Every row gives one point. A path goes straight from each point to the next, and from the last back to the first. The post is the endless flat space through its rows: a point in 2 columns, a line in 3, a plane in 4, and so on, so that a path can go around it. Count how often the path circles the post. Going back the other way cancels.
In the rows, zero is written as 128.

Post, 2 rows:
[[140 141 171]
 [119 105  86]]
Path:
[[106  95 156]
 [139  63 102]
 [184  74 121]
 [174 156 144]
 [141 177 129]
 [101 127  99]
 [101 111 141]
 [122 113 168]
 [149  87 111]
 [152 100 102]
 [153  54 121]
 [ 99 102 195]
 [ 62 158 154]
 [102 125  78]
 [145 174 119]
 [ 86 173 145]
 [ 55 108 137]
 [114  88 147]
 [159  99 148]
 [192 113  86]
 [145 139 121]
 [121 164 152]
 [100 109  92]]
Times around: 2

Post:
[[102 112  92  49 166 137  86 134]
 [118 138 120 191 141 139 150 101]
 [108  76 157 160  78 127 248  93]
 [112 159 168 144 123 110  89  72]
 [103 138 108 124 162 117 155 191]
 [103 165 112 133 123 156  89 150]
 [ 81 132 172  95 182 179 109 173]]
Path, 21 rows:
[[ 68 166 141 134 175 124 130  85]
 [104 168 165 138  92 176 125 125]
 [118 144 177 155 189 172 128 156]
 [138  99 148 117 144 153 106 155]
 [ 82  90 149 171 135 223 128 113]
 [ 78 124 135 147 108 143 144  79]
 [ 62 131  91 127 128 148 126 166]
 [ 64 134  80 135  85 165 100 156]
 [ 74 158 150 135 155 144 136 119]
 [115 189 122  82 146 129 148 157]
 [134 170 185 145 132 148 125 127]
 [144 122 140 172 119 185 119 171]
 [ 90 111 173 189 143 152 122 101]
 [119  82 124 116 152 120 122 157]
 [170 117  70 116  96 143 128 140]
 [126 128 128  93 142 133 168  91]
 [ 96 113  97 107 124 180 153  72]
 [ 70 148 143 112 167 115 151 121]
 [ 45 147 100 137 157 140  89 166]
 [101 153 115 173 103 110 101 173]
 [ 50 117  98 136 201 104 121 154]]
Times around: 1

Post, 13 rows:
[[158 199  25 120 120 178 101  92 114 102 149  58  64 168]
 [116 130  56 178 113 122 113 148  98 166 170  79 142  96]
 [112 100 126  93 161 121 149 134 139 121 155 113 130  35]
 [135 174 100 115 123 129 148   7 141 161  77 144 109 164]
 [122 120 135  82 113  79 112 126 169 166 155 171 179 117]
 [ 99 128 101 110 108 150 195  99 169 130 126 119 119 100]
 [129 112 109 164 151 132  92 166 188 185 180 149 159  90]
 [121 130 104 134 141  84 150  99 140 122 188 181 166 131]
 [133 127  99 112  62 200  95 136  73 130 186 165 137  90]
 [115 132 146 181 124 104 143 164  46 114 118 141  89 142]
 [ 93 145 231 146 109 106 107 113 123 137 159  84 190 130]
 [160 147 112  78 169 192 157 126  80 165  70 181 163 171]
 [123 181 107 114 123 153 120 110 125  90  92 115 147 111]]
Path (17 x 14):
[[138 151  83 106 130  77 155 140 178 160 193 159 158 115]
 [105 176 148 131  91 126 105  92 114 146 182 180 142 136]
 [ 96 134 115 105 132 146  98 166 139  79 151 111 133 115]
 [103 127  86 126 140 153 181  37 115  81 157  95 174 133]
 [166 111 114 153 114 110 110  98  78  98 175 130  98 100]
 [137 193 163 150 117 138 109 131 146 138 149 137 132 129]
 [114 187 133 146 138 158 132  45 143 127 226 109 157 132]
 [ 93 131 116  87 125 139 114 106 119 143 104 125 165  62]
 [117  81 162 100 155 168 147 135 117 132 128 125 143 118]
 [173 119 119 128 118 116 105  78 123  97 169 193 113 122]
 [128 122 104 182 122 164 151 145 139 133 119 147 145 133]
 [125 142 129 146  84 120 152 121 143 142 122  89  76 120]
 [123 185  81 200 119  94 171 152 141 139 138 195 150 136]
 [127 158 104  95 164  72 122 119 132 154 144  75 108 148]
 [106 137 121 179 138 173 126 105 122 123 161  98 105 115]
 [124 115 106 134 121 124 135 109 133 121 100 133 116  97]
 [194 157 100 126 132 113 129 147 105 116 130 191 140 160]]
Times around: 3

Post (17 x 18):
[[116 175 110 138 118 122 103  86 176 118 116 170 152 148 138 121  89 155]
 [144 129  97 140 137 125  96  77 142 102 128 110 158 147 100  80 165 120]
 [133  41 193 134 149 114 221 193 122 133 188 114  97 109 149 109 178 136]
 [105 131  96 115  87 113 101  91 155 136 100  72 141 146 136 104 136 127]
 [ 86  85 170 149 101 142 167 179 101 151 172 104 123  92 120  83 154 176]
 [145 149  78 103 133 144  84 108 157 106 163 106 119 157 122 108 124 128]
 [ 77 211 120 132 173 121 128 108 165  73  65 120  76  82 131 153  82 105]
 [131  85 113 132 104 130 106 117 128 160 178 105 179 108  85 106 148 107]
 [ 49 192  97 140 186  96 132 155 171  98  73 163 109 107 126 123  90 118]
 [ 86 189  74 153 146  84 143 107 145  97 107 127  61 117 107 136  76 125]
 [138 167 112 137 127 120  95 119 122 143 108 112 101 150  92 107  86 132]
 [110 151 139 113 148  90 137 148  84  93 117 178 108 140 129 182 131 168]
 [159 120 121 159 106 157 143 117 100 165 167 100 173 152 132 114 158 122]
 [210 110  80 135  74 102 100 116 108 147 172  94 162 135 132  89 145 137]
 [165 158  84  99 123 121 125  93 123 172 134 124 173 134 108 113 129 159]
 [141  53 136 122 103 154 197 192  86 111 157 118 124 130 104 108 135 161]
 [163 126 127  98  72 134 159 152 114 116 142 170  91 144 103 149 180 140]]
Path, 25 rows:
[[122 129 161 100  50 143 172 151  83 150 115 178 114 158 123 123 131 222]
 [122 117 134 120 193 121  91  87 186 120 156 120 125 127 151 104 201  96]
 [139 110  96 151 118 156 145 150 131 132 114 162 153 172  82 125  81 132]
 [108 210  87  88 122  87 137 187  93 160  56 139  73 123  72 163  82 143]
 [177 127  47 110 113  99 158 150 151 113 118 112 120 148 119 132 118 126]
 [169 176  73 105 127 154  89 136 148 117 171  74 116 153  74  84  88  96]
 [193 136  91 121  72 128 110 122  93  59 126 150 144 110  65 129 166 125]
 [115 125 112 101 116 168 160 115 106  54 122 144 101 202 111 146 120  93]
 [206 105 153 139 189 167 129 111 169 102 191 147 174 112 144  84 179  67]
 [ 75 141 153 104 145 153 112 125 148  58 128 181 196 127  95  85 111 178]
 [ 69 149  98 178 156 153  96 118 145 156 120 107 170 148  59  67  83 134]
 [132 133 105 141 105 184 131 111  82 137 123  37  95 137 127 159 130 134]
 [107 128 109 171  88 121 170 120  92 158 116 107 164 116 152  83 137 160]
 [ 74 147 127 123  56 122  83 187 125  95 125 114 100 116 108  59 112 151]
 [136 198 105 115  64 101 109  91 149  98 124 159 113  93  94 128 138 114]
 [150 162  95  91  62  41 131 127 122 156 124 140 116 149  98 165  94 152]
 [107 144  68 119  84 170 159 151 129  61 129 142 129 138  76 163 131 140]
 [188 149 102 107  94 136 125 100 126  98 230 148 122 134 115 134 142 183]
 [136 149 106 134 165  26  97 170  46 122 127 117  42 151 103 109  97 130]
 [134 181 112  98  98 168 128  79 114 165 129 146  99 118 130 119  93 198]
 [126 106 149 131 106 166 115 153 111  70  99  77  87 187 188 181 142 119]
 [114 118 142 164 129 132 153 162 196 143 174 106 154  89 124 100 126  94]
 [191 134  90 135  61 181 147 133 122 150 209 106 128 186 129  87 115  97]
 [106 181 190 135 151 174 121 119 124 161 105 141 155  76 136 114 149 124]
 [ 63 130 102 160 117 178 130 138 119 138  85 123 123 109  95  98 175  70]]
Times around: 1
